Each point is reached from the start by the listed moves, each made 0, 1 or 2 times, or once backwards (-1), plus a little noise. Is the number of moves made odd or even? Then give how often each move was made.
(in the rows, 100 means zero)

Moves:
(1): [148, 109, 100, 90]
(2): [97, 130, 93, 102]
Start: [98, 116, 95, 105]
Points:
[100, 88, 102, 104] => odd (0, -1)
[188, 195, 82, 89] => even (2, 2)
[96, 147, 88, 106] => odd (0, 1)
[98, 116, 97, 107] => even (0, 0)

Moves:
(1): [123, 103, 99, 100, 112, 96, 101, 86, 105]
(2): [92, 118, 103, 101, 109, 90, 93, 116, 94]
(3): [105, 97, 125, 98, 93, 107, 99, 101, 104]
(4): [98, 96, 102, 111, 106, 101, 85, 95, 105]
(5): [88, 100, 102, 96, 118, 105, 101, 96, 100]
(6): [108, 105, 104, 107, 96, 115, 102, 84, 85]
(7): [100, 102, 105, 113, 96, 93, 116, 97, 101]
(8): [109, 92, 99, 109, 105, 102, 108, 119, 97]
Start: [94, 97, 104, 100, 100, 107, 90, 107, 93]
Points:
[100, 134, 170, 121, 128, 87, 107, 116, 96] => even (1, 2, 2, 0, 1, 0, 2, 0)
[119, 96, 110, 154, 112, 111, 71, 139, 76] => odd (0, 1, 0, 2, -1, 1, 0, 2)
[128, 103, 133, 122, 90, 118, 53, 52, 101] => odd (1, 0, 1, 2, -1, 1, 0, -1)
[92, 66, 81, 133, 93, 112, 130, 138, 84] => even (-1, -1, -1, 0, 0, 0, 1, 2)
[167, 98, 149, 106, 100, 130, 57, 66, 101] => even (2, 0, 2, 1, -1, 1, -1, 0)
[195, 87, 163, 150, 72, 136, 138, 47, 84] => odd (2, -1, 2, 0, -1, 2, 2, 1)

Moves:
(1): [114, 112, 99, 99, 99, 106, 87, 99, 92, 96, 96, 93, 114, 95]
(2): [90, 125, 118, 90, 91, 91, 94, 88, 97, 107, 96, 102, 117, 86]
(3): [96, 99, 103, 90, 92, 95, 90, 102, 93, 88, 99, 96, 101, 93]
(4): [95, 100, 112, 114, 85, 101, 101, 96, 112, 92, 111, 97, 88, 101]
(5): [102, 100, 120, 102, 110, 113, 104, 98, 105, 94, 93, 99, 102, 117]
(6): [92, 108, 99, 90, 96, 117, 95, 103, 98, 97, 89, 74, 99, 103]
(7): [107, 101, 110, 89, 104, 102, 105, 110, 106, 104, 101, 94, 92, 94]
(8): [91, 102, 95, 106, 96, 94, 89, 129, 103, 91, 90, 106, 96, 105]
(9): [102, 98, 91, 98, 89, 109, 86, 106, 116, 92, 96, 99, 102, 115]
(10): [106, 95, 107, 104, 102, 92, 97, 94, 97, 113, 96, 100, 107, 101]
(11): [91, 94, 116, 109, 110, 127, 94, 85, 104, 109, 127, 104, 89, 97]
(12): [109, 82, 81, 103, 99, 120, 102, 97, 80, 96, 80, 118, 98, 90]
Start: [94, 102, 97, 97, 98, 108, 118, 104, 99, 105, 103, 94, 108, 111]
Points:
[107, 108, 113, 89, 66, 175, 55, 178, 128, 79, 27, 48, 101, 150] => even (1, 0, 0, 1, 1, 2, 2, 2, 2, 2, 0, 1)
[115, 112, 115, 113, 92, 131, 47, 141, 133, 53, 83, 65, 142, 195] => even (2, -1, 1, 0, 2, 0, -1, 1, 2, 1, 0, -1)
[101, 104, 83, 71, 55, 130, 84, 114, 69, 74, 85, 63, 98, 62] => even (1, 0, 2, 1, -1, 1, 1, 0, 0, 0, 0, 1)

Moves:
(1): [93, 103, 97, 102, 95, 104, 99, 102, 108, 106, 99, 106, 99, 95, 98, 97, 92, 100, 101, 105, 106, 109, 105, 94, 100, 104, 95]
(2): [100, 93, 90, 94, 100, 91, 106, 98, 90, 103, 111, 100, 105, 97, 104, 98, 109, 92, 104, 110, 99, 112, 91, 105, 91, 101, 106]
(3): [102, 97, 109, 97, 105, 94, 102, 99, 108, 92, 106, 103, 97, 104, 99, 95, 93, 111, 92, 99, 94, 98, 100, 108, 111, 102, 95]
(4): [101, 96, 100, 102, 103, 93, 93, 98, 101, 107, 93, 104, 96, 101, 97, 107, 105, 100, 103, 93, 92, 105, 100, 103, 109, 108, 108]
(5): [113, 100, 103, 99, 99, 99, 109, 98, 104, 99, 99, 98, 96, 102, 107, 102, 93, 99, 94, 103, 100, 103, 95, 102, 95, 100, 96]
(6): [96, 105, 93, 101, 107, 107, 101, 101, 117, 95, 93, 96, 94, 82, 93, 99, 95, 93, 97, 99, 101, 104, 98, 95, 101, 87, 104]
(7): [111, 96, 102, 102, 96, 105, 98, 99, 102, 84, 104, 105, 99, 100, 98, 97, 93, 101, 86, 99, 99, 98, 99, 102, 96, 100, 99]
(8): [102, 94, 99, 100, 109, 91, 92, 101, 94, 108, 106, 106, 110, 112, 102, 85, 104, 102, 98, 111, 99, 91, 99, 101, 106, 105, 112]
(9): [106, 94, 110, 91, 105, 100, 94, 97, 103, 105, 107, 100, 97, 100, 101, 111, 95, 107, 98, 107, 102, 97, 87, 101, 102, 93, 102]
(10): [101, 107, 103, 90, 106, 109, 100, 108, 101, 117, 88, 107, 97, 98, 95, 106, 107, 94, 116, 97, 96, 108, 97, 100, 103, 95, 106]
(11): [101, 103, 86, 102, 96, 96, 93, 95, 100, 96, 105, 92, 101, 106, 100, 92, 102, 91, 95, 104, 107, 95, 96, 105, 98, 105, 92]
(12): [99, 98, 106, 95, 93, 98, 100, 100, 105, 95, 106, 99, 109, 94, 91, 103, 105, 109, 95, 89, 111, 92, 104, 94, 100, 100, 99]
(13): [100, 96, 105, 93, 96, 100, 95, 98, 105, 98, 96, 98, 107, 103, 96, 105, 96, 101, 96, 95, 96, 96, 107, 92, 102, 101, 96]
(14): [96, 91, 104, 103, 102, 104, 107, 106, 89, 93, 97, 97, 107, 94, 94, 103, 102, 108, 89, 98, 100, 91, 100, 102, 103, 100, 99]
(15): [103, 95, 93, 102, 108, 104, 94, 96, 103, 116, 113, 107, 121, 102, 94, 110, 111, 91, 105, 108, 102, 95, 107, 93, 97, 103, 96]
(16): [97, 105, 97, 103, 92, 97, 97, 97, 102, 94, 90, 103, 99, 97, 93, 91, 101, 102, 98, 109, 100, 95, 108, 95, 96, 105, 93]
(17): [94, 103, 97, 98, 109, 107, 99, 101, 111, 91, 95, 96, 96, 109, 100, 107, 101, 97, 111, 96, 97, 102, 99, 92, 111, 107, 105]
(18): [111, 90, 120, 96, 112, 96, 105, 106, 93, 97, 106, 101, 91, 95, 105, 101, 94, 99, 99, 100, 107, 102, 78, 111, 86, 98, 99]
(19): [97, 100, 89, 96, 111, 94, 93, 104, 104, 114, 80, 114, 91, 112, 105, 93, 98, 106, 115, 97, 95, 101, 106, 104, 106, 97, 109]
(20): [105, 100, 91, 101, 98, 104, 101, 107, 89, 95, 101, 98, 95, 94, 100, 91, 99, 104, 91, 100, 95, 96, 102, 95, 94, 104, 91]
(21): [87, 101, 93, 103, 102, 104, 93, 94, 97, 99, 93, 93, 120, 101, 90, 94, 104, 111, 92, 98, 97, 97, 117, 101, 96, 107, 100]
(22): [101, 104, 104, 101, 98, 87, 91, 104, 95, 99, 102, 92, 104, 98, 96, 110, 111, 101, 99, 103, 106, 110, 104, 93, 95, 94, 90]
(23): [102, 102, 106, 100, 90, 101, 102, 97, 96, 90, 108, 94, 104, 102, 82, 106, 94, 103, 98, 93, 104, 97, 100, 89, 101, 96, 95]
(24): [99, 105, 96, 101, 102, 97, 87, 107, 110, 102, 102, 102, 109, 98, 102, 105, 97, 104, 114, 105, 102, 91, 98, 101, 107, 95, 99]
Start: [101, 101, 105, 109, 110, 90, 104, 97, 82, 95, 98, 81, 96, 90, 100, 98, 101, 98, 92, 104, 95, 114, 100, 77, 104, 104, 101]
Points:
[101, 62, 70, 117, 149, 91, 75, 97, 54, 125, 109, 118, 146, 132, 62, 28, 61, 139, 54, 125, 87, 84, 126, 100, 105, 131, 107] => odd (2, 0, 1, 0, 0, 0, 1, 2, 0, 0, 1, -1, 0, 1, 1, -1, -1, 1, 2, 1, 2, -1, 2, 0)
[65, 140, 92, 111, 141, 107, 36, 127, 181, 47, 41, 85, 102, 78, 9, 129, 55, 108, 129, 112, 120, 105, 128, 30, 152, 66, 35] => odd (2, -1, 2, -1, -1, 2, 1, -1, 0, 1, 2, -1, 1, 2, 1, 2, 2, 1, 2, -1, 0, 2, 2, 2)
[53, 117, 72, 124, 133, 157, 98, 101, 134, 86, 60, 77, 163, 73, 33, 86, 135, 114, 47, 78, 99, 102, 171, 51, 148, 158, 106] => odd (2, -1, 1, 1, 1, 1, 1, 1, -1, 2, 1, 2, -1, 2, 1, 0, 2, -1, -1, 0, 2, 0, -1, -1)
[128, 69, 129, 47, 167, 50, 84, 99, 80, 141, 120, 77, 77, 106, 106, 144, 151, 57, 142, 122, 99, 154, 19, 53, 105, 92, 169] => odd (-1, 2, -1, 1, 0, 1, -1, 2, 2, 1, 0, 1, 1, -1, 0, 0, 2, 1, 0, 0, -1, 1, 0, -1)
[103, 85, 113, 117, 162, 120, 44, 100, 162, 55, 102, 90, 156, 79, 60, 129, 92, 178, 49, 106, 61, 62, 127, 71, 181, 128, 121] => odd (0, -1, 2, 2, 1, 1, 2, 1, 2, 0, -1, 1, -1, 1, 1, 0, 2, -1, -1, 1, 2, 0, -1, 2)
[75, 119, 88, 99, 134, 109, 138, 138, 73, 87, 67, 41, 120, 35, 59, 113, 133, 133, 73, 76, 93, 164, 126, 68, 100, 103, 60] => even (1, 1, 2, 0, 2, 1, -1, -1, -1, 2, 0, 1, -1, 2, 0, -1, 1, 0, 0, 2, 2, 2, 0, 0)
[75, 145, 53, 104, 128, 51, 48, 102, 172, 152, 102, 118, 125, 116, 66, 128, 97, 77, 195, 160, 108, 152, 138, 16, 152, 71, 74] => odd (2, 1, 2, -1, 0, 1, -1, 0, 0, 0, 0, -1, 0, -1, 2, 1, 1, -1, 2, -1, -1, 2, 2, 2)
